Every row gives one point. Each table stands for the endless flat space through its points: a line for two points, a plane for three, and so on. The two share one point or none. Which?

First (2 x 3):
[[-32 -31  11]
 [ -8 -19  11]]
Second:
[[ -8 -30   8]
 [-26  -6  17]]
They share: [-14 -22  11]

First, 4 rows:
[[ 23 -26 -37  42  -2  12 -10  26]
 [ 28 -35 -20   8 -37  -9 -33  12]
 [ 50  -1 -21  23 -32   3 -38  34]
 [ 52   5 -46  50   5  27 -19  40]]
Second:
[[ 50 -22 -18   5 -26  22   2  11]
 [  3  -9 -34  20 -12 -17 -13  29]
 [ 32 -32 -41  36 -16  12 -30  27]
 [ -9  -1 -41   5 -18 -21  -3  37]]
They share: [ 30 -25 -32  29 -15   6 -21  22]

First, 2 rows:
[[ 19  -4 -15   2 -14  26  17  -6  41 -11 -10]
 [ 21   0  -7   7 -15  22  20  -7  35  -3  -3]]
Second:
[[  7  36  -3  13   6  33  13  14  20   9  17]
 [ 15 -20  -6   0 -30  13  33 -12  37  12  13]
 [-17  12 -18  -8  -6  33  25  20  29  24  41]]
They share: [ 23   4   1  12 -16  18  23  -8  29   5   4]

First:
[[-18   8  14 -32   9  -8  -5 -14 -22 -11 -31  -8 -28  23 -29  -8  19  -5]
 [-20   9  16 -28   4  -6   3 -13 -16  -6 -32  -5 -22  21 -27 -14  17  -3]]
Second:
[[-12  -1  22 -44   7  23   3 -17  -3   6 -34 -10 -30  39  -8 -16   7 -37]
 [-27  -1  -3 -14 -13 -22   3  -2 -28  11 -24  -5 -10  -1 -28  -6  12   3]
 [-45  14  15   1 -10 -25   6 -11 -16 -16 -39  -5 -19  14 -28 -18  18  18]]
They share: no point

First:
[[ 51 -28 -18   0  11 -45   3  11  -7  12  17  15   8 -14 -31 -30  23 -60
   43 -62  70 -51  26  32]
 [-13  28 -13   8  23 -19 -53  -5  20 -25 -14  77 -75 -38   6 -36 -20   8
  -12  41  25  -7  14   4]
 [ 39  -1 -21  12  35 -30 -27  -4  32 -18 -13  60 -34   1 -10 -36 -13 -27
   28 -20  46 -54  20  14]
 [  4 -23 -54  -8 -25   1 -13  44 -22   8   0  12 -29 -26 -43  -2  -1 -12
  -21  -2  28 -21 -10  30]
 [ 15 -24 -26 -12 -25 -43 -19  25 -19  40  21 -11  10 -44 -45 -24  -5 -10
    7 -52  30  -3   8   6]]
Second (5 x 24):
[[ 33   4 -53 -13  14 -41 -49  13 -21  21  -4  37 -26  -9 -36 -61 -44   2
  -18   4   1  25  13   4]
 [ 29   0 -34  38   9 -19 -43  49  35 -17 -19  15  -3  -3 -51  12  10 -32
   15 -41  55 -46  17 -14]
 [ 37 -10 -36   5  17 -28 -62  22 -11  13 -15  16  -9 -29 -39 -46 -45   9
   -6  13  12  18  19  19]
 [ -5 -12 -23 -48 -32 -40   2 -22 -19  51  38  34 -38 -35 -14 -67 -39  17
  -15 -42 -10   1 -21   3]
 [ 43 -18 -35  24  29 -32 -68  35  11  -4 -33   9   5 -31 -38 -15 -28  -1
   21   6  40 -11  37  21]]
They share: [ 18 -11 -29  -2  -3 -32 -30  15   7  15   1  21 -15 -25 -31 -27 -20  -3
   6 -30  25 -19   7   3]

First, 3 rows:
[[ -9  -4  56 -32   2  23  11   9  14   8 -12 -28  -3  21  22  -9 -28  23
   21 -11  -5  44 -30  52]
 [-21  43  30  -8 -29   0  49 -23  18  13  -9  -5  33  11   7 -31   6   3
   -4  -2   1  37 -36  23]
 [-33  50   8   4 -28  -7  47 -39  26  14 -18 -22  21  21   4 -33  -4  11
  -21  -5   7  14 -30  10]]
Second:
[[-50  54  58 -14 -45   3  17   4   1 -22  12 -68  -1  21   3 -42 -33  18
    0 -12  18 -27 -19 -22]
 [-14   2  26 -18  -3  28  47 -31  22  39 -44  10  12   5   8 -10  -3   3
    6  -4  -5  51 -42  52]
 [-24  26  26 -41  17   4  32 -27  20  39 -34  -2  14   4  29 -10 -27  16
    8  11   1  49 -35  45]
 [-65  33  51 -24 -50  11  23  -3 -15   6 -35 -25 -26  -1  27 -26 -67 -20
   13 -10  16  -6 -39  -7]
 [-48  18  34 -15 -51  25  34 -20  -3  -6 -32 -24  -9  28  -6 -58 -23 -13
  -12  11  38  19 -58  31]]
They share: no point

First (5 x 24):
[[ 19  55   5  14   4  -7  27 -13 -10 -16 -19  12  30   8  41   4 -29 -18
  -51  16 -23 -46   6  -3]
 [ 11  12 -13  34  -7 -16 -13  -9 -54  35 -36   6  -2  12 -21 -29  12   0
   -2  13  22 -40  22 -55]
 [-10  62  15  34  10  13  37  30  32 -37  -1  50  30  30  65  15 -16   3
  -21   5  -5 -28   6 -20]
 [-19  15 -49  19  11  -1  11  -3  15  20 -54   9  31  12  36 -44 -15 -30
  -20  13  -8 -52 -26  -1]
 [ 31  31 -25  -1 -15 -39  71  23  -1  16 -20   5  27  -8  36 -24   5  52
  -22  61 -10 -12   6 -47]]
Second (2 x 24):
[[ 13  27  -9  31   4 -13  43  -8 -21  27 -32  -6  32   9  12 -21  -2  31
  -29  44 -17 -31  -8 -33]
 [  9  27 -37  -1 -12 -25  23  24   7   3 -28  26  12   1  40 -29  -2  -5
   -9  20  11 -31  12 -33]]
They share: [ 11  27 -23  15  -4 -19  33   8  -7  15 -30  10  22   5  26 -25  -2  13
 -19  32  -3 -31   2 -33]

First:
[[-13  -1 -12  15 -27 -28  43  58  35  92  32 -39  -8  -1  -9  41 -10   1
   66 -34  -7  17 -29 -21]
 [ 11 -20 -24   7   0 -27  31  24  26  29 -16 -32 -17 -13 -39  26 -32 -15
   36 -50 -29 -38  26   4]
 [-47  10 -76  47  -4 -53  65  -4  16  11 -36 -10  13  29 -25 -12 -28  19
   30 -74   9 -10  24  46]
 [ 10 -17  -7   1 -32 -20  29  51  21  68  12 -33 -31 -15 -11  41 -16 -13
   44 -22 -16   2  -7 -21]
 [ 18 -20 -29  -4 -63 -16  15  23 -34   5 -47   4 -70 -15   3  24 -12 -12
  -19   5  -2   3  36   6]]
Second, 5 rows:
[[-44  -9 -20  10 -26  17  23  40  -5  67 -13 -27 -49 -16  11  30 -21   6
  -17 -62 -15  38   8  -4]
 [ -2   0 -44  19 -25 -29  19  25  -2  19 -21 -27 -22   8 -32  29   4   7
   19 -23 -15 -20  26  32]
 [  3  17 -16  24  -8 -32  37  46  -5  26 -24 -11 -46 -25 -20  19 -58   6
   -3 -61   2  11   8   3]
 [ -7  19  -6  -2 -29 -34  19  26  35  31 -34 -29 -75 -33 -37  38 -27 -17
  -33 -71  12  19  18  44]
 [  7  -5 -40  18 -18 -44  53  32 -31  -2  -8  13 -12 -17 -14  -3 -44  20
   29 -15   2 -17 -12  -1]]
They share: no point

First (6 x 24):
[[ 11 -20  57  -5 -19 -45 -38 -34  36 -24  -1 -26  22 -43  32 -41   0  13
   26  18  46   9 -36 -53]
 [-20  -9  14 -18 -30 -29  -8   1   3  26  -2  20   4  -2 -30 -10 -22 -11
  -14   6  12  11   0 -35]
 [ 17   8  17 -41 -10   1 -23 -68  62  29   4 -21  22   5   8 -13  23  57
    4 -45 -16 -34 -13 -20]
 [ 40 -43  35  21 -24 -13 -43 -19  65  22   0 -23  27  -1  13  -5  17   3
   -8   7  36  17 -49 -37]
 [ 44  -3  43  -2 -24   5 -20 -65  73  48  12 -57  14   4  39   0  29  34
  -14 -37  -3 -20 -41 -11]
 [ 10 -23   3  -6  -9 -21 -35  -7  43  19  -1  18  34   4 -33 -12   2  10
   -4  -2  19  19 -20 -40]]
Second, 7 rows:
[[-14  61  87 -54 -53  11 -14 -20  47   9 -17  -2 -45 -29  47 -39   8  -6
   48 -40 -10  16  12  24]
 [ 22  20  42 -43 -29  -1  -2   7  53  31 -25  11 -10 -18  18 -27  12 -29
   14 -22  16  13 -15 -19]
 [ -6  23  18  25 -59 -34 -38 -26  50  42 -22   3  37 -10  19 -54  28  33
  -12 -31  -8  24 -59 -53]
 [ -7  30  33  11 -27 -25 -24 -31  71  38  -2   3  23 -10  -8 -22  43  25
  -10 -21   5   3 -38 -13]
 [  3 -23  26 -47 -11   6 -22  -9   6   6  15  34  46 -33  17   7   3  13
   -8   4   1  29 -13 -60]
 [-17  24  61 -68 -10  10 -13 -29  19   3  24  22  -5 -26  28   9   1   3
   23 -12 -15  23  26   7]
 [-24  44  44  15 -64 -21 -37 -82   9  11   5 -55   6 -17  15 -49 -13  87
   13 -51 -38 -26 -21 -25]]
They share: no point

First:
[[  5 -17  -6  38 -10 -14  46  -5  -9 -28  46   6  37 -33  12  21 -11   8
  -13 -56   9  11 -33 -21]
 [  8 -21 -15  40 -15  -8  48   1 -11 -32  46   0  43 -32  13  25  -7  14
  -15 -64  14  19 -27 -27]
 [ -4 -15  -3  28 -15  10  -6  49   7 -38   4  30 -11 -14  -5  31  -7 -40
    3 -16   2 -29  -3 -15]]
Second, 3 rows:
[[-11  -9   1  30   4  -3   8  12   4 -27  34  25  13 -33   5  22 -17 -30
    3 -35   0  -9 -16 -11]
 [-15 -10  -4  24 -11  -8   6   6   1 -31  34  41   9 -21  -9  15  -3 -23
   -9 -24  -2 -16 -27 -22]
 [-19 -11 -12   5 -49 -21   7  -7  -3 -45  27  81  -5   7 -43  -7  33 -10
  -38   7  -6 -38 -55 -47]]
They share: no point

First:
[[  1 -15 -44 -26  34  12  26  26 -10 -12  24  21 -12  -3  42  24   5  40
   -2  15   8  22 -30   2]
 [-35 -39 -14 -26  -8  21  17   8 -19 -33  24  -9 -12  -3  12  42   2  28
  -29  51 -10  28  -6  17]
 [ -7  -7 -30  -6  16  37   5   0 -15 -17   0  11 -20  13  24  26 -10  16
  -25  23  18  12 -14  21]]
Second (4 x 24):
[[-45 -21 -12  -7  11  24   9  -1  -8 -27  22  24 -37  31  20  34 -21  39
  -38  -1   1  36  17  40]
 [-37 -16 -11  -5   7  33   7  -7  -9 -26  28  11 -29  18  22  18 -16  33
  -36  -8   4  18   4  34]
 [-59 -26  -4  -3  12  19  11   1   0 -26  28  31 -49  45  21  36 -31  52
  -43 -10  -6  51  31  49]
 [-40 -37 -44   1  -5 -12   1 -25  -3  -5   1 -10 -32  33  19  24  -1   6
  -66  34   4  27 -17  43]]
They share: no point

First:
[[ -6  18 -22 -22   4 -48  48 -23 -50 -23  29   3  21 -57  25  25  13  49
   20   6   3   5  -5 -26]
 [ 35 -41  69  31  50  29 -24  36 -26  -9  -3   2 -19 -30  -4 -27 -71 -47
   24 -71 -57  23 -25  22]
 [ -5  11  70  13  13  -2  -2  54 -26  -1 -15 -17   4  -8   7 -37 -27  -6
   10 -26 -36  23 -13  -2]
 [-32  90   2  13 -46 -63  24  -1  -9 -40  46  29  41 -37  32  19  61  76
   31   6  21  39 -22 -13]
 [  3  33  86  58  -3   9 -40  54   7 -20  12  21   6 -10  12 -29 -19 -13
   29 -62 -36  53 -40  31]]
Second, 5 rows:
[[  9  20  41  23  21 -22 -17  -4 -21 -11  23   5  14 -61  35   4  20   1
    3 -22  -3  10  -7 -10]
 [-22  72   5  -3 -19 -28  39  54   9 -25 -18  22  31 -11  -4 -12 -21  34
   49 -19 -51  57 -24  -1]
 [ 33  24  44  54   8  11   6  21  -2  29  50 -29 -10 -28   4  -5  42  -5
   22 -35 -31  11 -37  -1]
 [ 42  53  17  20   0  14  34  26  27   4  17 -13  -4 -40   8   1  44  19
   21   2 -39  22  -7 -22]
 [ 13   2  49  23 -16  -1   6  -3 -47 -20  52  -9  -4 -26  45   5  23  40
    2  -8  13  14 -22   3]]
They share: [ -7  31  33  16  -4 -22   6  18 -23 -18  18   8  17 -30  23  -3   1  22
  21 -23 -15  29 -22   1]

First (4 x 24):
[[-14  30 -18  15  16 -12  -6  -5 -28 -25  -3 -18  -6 -19  41 -54 -26 -25
   -6  45 -17  21  11   5]
 [ 19  55 -12  43  -9  34 -21 -30   1   7  34 -15  41 -15  36 -17 -21 -32
   14  18 -20  50  18   7]
 [ 58  25   5  29  12  25 -30 -37  17   0  40  16  26 -36   4  -9  -8  15
  -23   2 -37  35  21  -1]
 [ 31  51   2  43   7  30 -33 -42 -15  19  18 -17  27 -31  24 -31  -7 -20
    2  26  -4  66  14  -9]]
Second:
[[ 16  26 -16  29   4  10 -12 -13  -4 -13  16  -9  10 -16  26 -24 -18 -16
  -13  29 -39  29  13   7]
 [ 24  14 -20  41   0  14 -12  -9  -8  -5   2 -19  -2 -10  16 -16  -6 -18
  -27  41 -55  41   5   3]]
They share: [ 12  32 -14  23   6   8 -12 -15  -2 -17  23  -4  16 -19  31 -28 -24 -15
  -6  23 -31  23  17   9]

First, 6 rows:
[[-15 -39 -20   2  -3   0 -66 -11   8  30 -64   8 -15 -50 -44 -23 -15  46
  -18  18  71 -17  15  20]
 [  1 -27   2   9 -61  26 -14  11  14  56  19 -31  -7  10 -26  10 -43 -11
   -5 -14 -11   0 -27 -50]
 [ 12  20  -7   4 -39  63  -7  22  30   2  10 -29  19 -13 -33  53 -60  13
  -30  28  15  41 -25 -33]
 [-21 -31  -5  29 -24  22 -38  -6  21  22 -48 -10 -27 -35 -62 -14   2  35
    3   4  26 -31  -6  22]
 [ 13 -13 -11  38 -15  54 -28  36  27  33  -9 -11  17 -19 -70  21  28   0
  -33 -34  -9 -21 -42  17]
 [-16  22 -22  10   1  55  -7  21  35 -20 -11  -6  -8 -31 -39  27   8  21
  -28  16  -3  12 -29  25]]
Second:
[[ 11 -33   5  25 -36   2 -16  -4  46  49 -14 -41 -38   1 -33 -14 -27  33
  -24 -39   2  -4  -9 -14]
 [-21  -3 -19   2 -32  33 -12  10   6  19   9 -10   2 -23 -20  23 -21   3
  -16  14   1  -7 -30 -17]
 [  2 -25  -1  20 -33  11 -15  -1  35  41  -7 -33 -27  -5 -28  -3 -26  25
  -22 -24   3  -4 -14 -15]]
They share: no point

First, 4 rows:
[[ 33  -6 -52  69  38  31 -17 -13 -37 -59  19  28  17  -9  19 -49 -28   4
  -49   9  44 -11  41   3]
 [ 28  18 -26  24  25  23 -29 -19   9 -11  -5  -2  -3  27 -30 -23 -35 -39
   -5  26  37  -6   1  19]
 [ 29   2 -48  40  22  26 -35  -8  -3 -29   4  11   1  17 -16 -38 -35 -29
  -25  17  44  -7  23  13]
 [  4  25  -8  32  27   6 -23  -6 -11 -17 -14  12  21  22 -18 -12  -9 -20
   -7  13  14  12   8  17]]
Second (6 x 24):
[[  7  27 -40  38   7   0 -38   5   4 -17  -8   3  -4  49 -20 -17 -19  -2
   -3  48  52 -16  24  18]
 [ 13  36  -8  77  30  25   8 -28  -8  -2 -27  -2   8  13   6 -43 -21 -21
   30  28  46 -48  23  44]
 [  8  56  23  73  13  23  -5 -51   6 -20 -54 -12  10  37  -3 -54  -2  -6
   22  35  51 -57  30  48]
 [ 21 -13   3 -10  -6  24 -46 -39  13 -27 -13  10  -7  46 -69 -29 -24 -37
  -43  12  29  15  -7  19]
 [ 80  30 -36  -3  21  57 -63 -10  -3 -28 -16  39   7  11 -44 -46 -42 -32
  -38 -22 -14  20 -10 -16]
 [ 66   8 -72  24  56  48 -30  19 -21  -2  20  36  12 -26 -13 -26 -60 -58
  -12 -22  -8  24  -9  -9]]
They share: [ 20  15 -28  30  23  18 -31 -10   1 -17  -6   6   5  24 -24 -24 -27 -32
 -11  19  32   0  10  17]
